Each point is reached from the start by the listed moves, each made once or not at all, plus a little noise. Is the number of moves made odd or even? Then give how often each move was made.

Moves:
(1): [ 46  -7 -37]
(2): [14 32 22]
(3): [ 13 -23  27]
Start: [-13  -7   7]
Points:
[45 18 -8] -> even (1, 1, 0)
[61 -8 16] -> odd (1, 1, 1)
[14  2 58] -> even (0, 1, 1)
[ 1 26 27] -> odd (0, 1, 0)

Moves:
(1): [ 53   5  10 -11  -5  12 -37   6  25]
(2): [ -1  67 -12 -16   0   5 -22  16  43]
(3): [  2  15  45  10  20 -17  -3 -19  -5]
(4): [ -7   0   7  36 -45   7 -40  -5 -13]
(5): [  5   5 -23  29  34  -1  -2  -2 -16]
(6): [-15 -24   2 -16  23  38 -14  -9  19]
Start: [  8 -18 -36  -8 -10  10  29  35 -28]
Points:
[ 42  49  18  -7 -15  55 -91  35  37] -> odd (1, 1, 1, 1, 0, 1)
[ 13 -13 -58  22  28  17  24  31 -41] -> odd (0, 0, 0, 0, 1, 0)
[  6   8  -8  66   1  -3 -21  13 -63] -> odd (0, 0, 1, 1, 1, 0)
[ -7 -24   9 -21  44  32  15   7 -15] -> even (0, 0, 1, 0, 0, 1)
[ -8  43 -15  36  19  44 -45  20   1] -> odd (0, 1, 1, 1, 1, 1)

Moves:
(1): [  1 -46  11  15 -20  -2 -44 -32  -9  12]
(2): [ -3   7 -20  28 -21  -4   0 -12  14   6]
(3): [ 30   5  20 -31   9  10 -28  25  -2  15]
(4): [-35  22  46  12  18 -10  -9  -2   3  -4]
(5): [ 14  30  -6  11  15  21   9   5  12 -24]
(6): [ -8 -13  26  -1 -31  18  11  18   3 -13]
(7): [ 40   3 -20  -2  -6   0  24 -16   4   3]
(8): [ 28  -9   3   5   2  11 -16  12 -18  18]
(9): [  8 -27  -3  -6 -15 -20  13   9   9 -12]
Start: [ 12 -47   4   2  13  13   0   4  11   5]
Points:
[ 47 -36  58  43  16  40 -90  -1  12  31] -> even (1, 1, 1, 1, 1, 0, 0, 1, 0)
[ 34 -83 -12  49 -25   9 -28 -27  36 -13] -> even (1, 1, 0, 0, 1, 0, 0, 0, 1)
[   7 -121   87   25  -35   12  -44    9   -2    8] -> odd (1, 0, 0, 1, 0, 1, 0, 1, 1)
[ 51 -21  11  46   1   9   1 -14  14  30] -> even (0, 1, 0, 1, 0, 0, 1, 1, 0)
[ 83 -32   9  19  -9  58  32  21   9  -7] -> even (0, 0, 0, 0, 1, 1, 1, 1, 0)
[67 -8 22 16 12 11 10 14 53 -9] -> even (0, 1, 1, 1, 1, 0, 1, 0, 1)
